Each row is a point. Each copy is the shape, with its points in the same order, stretched, turned, moved and blurred by noise. Some copies are also mirrored. Which?
In the rows, 128 means zero.

Shape (8 x 2):
[[ 60 124]
 [134 149]
 [ 66 117]
 [175 155]
 [143 155]
 [177 142]
 [143 134]
 [ 82  77]]
Copy 1 (8 x 2):
[[103  58]
 [103 154]
 [103  50]
 [107 204]
 [ 89 155]
 [115 192]
 [114 147]
 [148  56]]
Copy 1 is: only turned
Copy 2 (8 x 2):
[[ 80 122]
 [123 177]
 [ 88 114]
 [157 200]
 [130 180]
 [165 190]
 [141 166]
 [118  95]]
Copy 2 is: only turned
Copy 3 (8 x 2):
[[ 63 122]
 [136 102]
 [ 62 131]
 [179 104]
 [145 107]
 [171 115]
 [140 115]
 [ 84 167]]
Copy 3 is: mirrored

Shape (7 x 3):
[[149  86 114]
 [ 92  72  10]
 [127  76 153]
 [137  91  93]
 [116 114 154]
 [119  85 122]
 [135 204 146]]
Copy 1 (7 x 3):
[[164 120 108]
 [ 87  92  61]
 [182 105 142]
 [152 127 106]
 [173 118 165]
 [167 114 127]
 [143 183 194]]
Copy 1 is: only turned
Copy 2 (7 x 3):
[[145 162 124]
 [114 241  50]
 [147 123 114]
 [138 173 118]
 [122 106 116]
 [140 151 109]
 [ 63 109 170]]
Copy 2 is: only turned

Shape (10 x 6):
[[147 145 100 118 134 111]
 [108 108  98 107  39 124]
 [150 125 152 111  78 115]
 [139 207 129 117 227 123]
 [173 128  60 187  54 169]
 [108 152 101 135 105 119]
 [107  64 182 140 107 124]
 [107 173 134 114 100 160]
 [138 175 124  57 205 159]
 [155 189 169 102 190 120]]
Copy 1 (10 x 6):
[[130 126 112 118 103 115]
 [162 115 192 126 114  88]
 [170 122 144 131 120 148]
 [101 182  33  87 119 155]
 [176 101 107 166 183  58]
 [131 147 133 132 129 103]
 [130 106 166 119 169 183]
 [165 170 117  99 162 114]
 [122 148  64  23 108 128]
 [133 170  52  93 113 178]]
Copy 1 is: mirrored
Copy 2 (10 x 6):
[[154 108 130 113 129  98]
 [143 212  92  64 137  90]
 [146 150  64  98 117 144]
 [120  37 156 164 166 122]
 [238 188 123 155 155  68]
 [128 154 121 123 138  82]
 [101 194 109 135  72 172]
 [121 157 106 137 184 123]
 [119  60 167 112 193 155]
 [114  53 110 145 147 158]]
Copy 2 is: mirrored
Copy 3 (10 x 6):
[[125 116 120 112 121  95]
 [114 145 103  62  54 162]
 [101 128 161  80  74 152]
 [170 132 133 142 200  36]
 [ 38 144  82  56 112 100]
 [133 161 108 100 103 109]
 [ 89 158 147 123 122 198]
 [138 171 119  57 127 115]
 [187  99 120  93 210  65]
 [154 121 171 115 166  81]]
Copy 3 is: mirrored
Copy 4 (10 x 6):
[[138 151 129 143 128 158]
 [166 191 181 192  84 125]
 [140 189 162  98 126 139]
 [ 82 125  74 125 209 119]
 [240 156 149 140 131 136]
 [158 155 159 182 143 125]
 [116 128 193 112  94  99]
 [142 170 131 154 157  84]
 [ 53 145  38 136 141 122]
 [ 75 159  99  85 194 132]]
Copy 4 is: mirrored

Shape (11 x 8):
[[ 98  76  51 138  89 141  90 147]
 [ 98 108 171 134 104 142 111 139]
 [119 162 167 117 198 135  90 143]
 [137 149 173 134 154  75 239  74]
 [ 89 142  50 143 143 147 148 127]
 [132 132 151 104  87 129  80 149]
 [ 81 144 170 139  90 118  79  69]
 [ 86 161 138  23 132 141 121  93]
 [155 137 143 141 227  94 105 141]
 [ 88  29 156 115  92 148 104 106]
 [ 80 128 114 143 109  71 153 150]]
Copy 1 (11 x 8):
[[134 111  79 204  92 150 105 162]
 [131 121 118 132  69 116 144 104]
 [ 80 144 116 105 120 122  85  58]
 [111  94 201  78 198  65 193  85]
 [120  93  88 141 164 151 117 128]
 [129 163 100 133  81  96 122 145]
 [111 120  73 145  85  57 169  97]
 [134  77  97  97 113  43  79 130]
 [ 49 161 154 133 161 136  87  53]
 [158  79 127 198  35  99 129  90]
 [ 78  99 139 123 129 119 153 165]]
Copy 1 is: only turned
Copy 2 (11 x 8):
[[152  57  45 125 141 128 198 110]
 [139  72 124 129 161 113 166 179]
 [122 158 146  77 170 139 122 163]
 [105 124 248 166 113  53 121 134]
 [100  99 102  81 105 117 163  98]
 [149  95  84 149 155 140 133 181]
 [ 89  60 124 150 189 155 124 153]
 [160  67 141  86 135 127  68 136]
 [129 199 158 105 172 117 145 128]
 [196  14 134 147 181 112 195 148]
 [118  87 105 134 148  43 148 138]]
Copy 2 is: only turned

Shape (13 x 9):
[[104 108 151 174 145 129  92 153  98]
 [137  81  74  88 125  78 130 107 127]
 [191 144  85 141  84 137  98 155  78]
 [123 153 166 137 207 129  54 116  86]
 [ 72 134 167 121 165  88 101 140 170]
 [105 146 116 166 165 143  89 120 128]
 [143 126 110 145  81 111 156 102 111]
 [133 220 170 112 145 115 181 149 196]
 [135 164  94 118  93 172 157 133 101]
 [139 150 101 143 104 144 190 143 151]
 [126  68 122 125  97 110  81 101 146]
 [142 130 103 155 135 113  89 113 111]
 [140  60  98 120 145 137 155  95 153]]
Copy 1 (13 x 9):
[[ 88 100 156 185  84 123 103 148 125]
 [210 126 114 143 140 183  79  83 131]
 [109 176 151 204  78 170 175 148 133]
 [ 70 100 249 172 128  98  84 161 143]
 [112  73 135 102 156  92 102 125 185]
 [ 69 126 156 156 130  81 111 128 103]
 [179 186  95 142  82 122 115 132 121]
 [114 180 139  19 167  95 175 141 210]
 [132 178 120 137 112 136 185 167  76]
 [128 194  79  98 126 129 158 145 116]
 [160  94 114 157  81 120 108  73 136]
 [122 150 169 179 109 113 103 111 130]
 [169 137 123  91 117 158  60  84  75]]
Copy 1 is: mirrored
Copy 2 (13 x 9):
[[138 130 164 160 154 164 174  82 123]
 [114 121 209 174  95  96  24 140 164]
 [ 64 171 184 157 105 161  91  40 116]
 [ 98  84  87 159 207 188 136 140  89]
 [124  62 117 123 148 127 136 164 123]
 [143  93 103 183 125 161 154 120 120]
 [127 150 147 123  99 157  87  83 156]
 [108  95  24  51 145 116 118 153  76]
 [ 70 162 104 156 115 127 125  80 144]
 [139 157 116 129  91 104 120  94 127]
 [119 129 206 169  72 138 106 152 152]
 [126 112 151 167 111 167 100 100 127]
 [171 159 180 184  84  83  91 176 137]]
Copy 2 is: mirrored
Copy 3 (13 x 9):
[[128  89 150 131 104 132 110  99 151]
 [ 74 159 110 141 117 107 157  50  72]
 [ 88  76 176  89 169 126 138 137  66]
 [119 150 171  68  30 161 111 111 149]
 [ 85 144 101 167  41 131 105  83 158]
 [ 92 134 188 130  86 145  88 112 175]
 [134 124 127 138 209 100  97 119  78]
 [124 173 129 154  91  44  59 203 134]
 [125 114 149 105 194 108 134 168 136]
 [126 128 152 164 184  65 116 173 131]
 [103 148 116 176 130 170 124  53  94]
 [ 91 132 170 119 117 135 105  89 106]
 [146 184 153 170 137 122 166 100 127]]
Copy 3 is: mirrored
Copy 4 (13 x 9):
[[164 120  94 138 167 123  57 140 185]
 [138 169 137  96 197 130 182 123 134]
 [ 59 176 137 102 172 157  93 109 151]
 [180  99  55 145 160 117  46 137  96]
 [216  97 103 131 136  79 104  85 131]
 [153 103 107 125 162  85  73 150 142]
 [ 90 167 131  97 129 138 144 146 179]
 [165 121 159 149  37  83 124  60 103]
 [ 57 118 153 124 128 130 141 118 159]
 [104 136 184 129 103 113 148 125 174]
 [169 121 111  55 181 141 113 123 152]
 [133 150 112 103 171 109  91 141 138]
 [162 114 150  94 173 144 162 176 136]]
Copy 4 is: mirrored
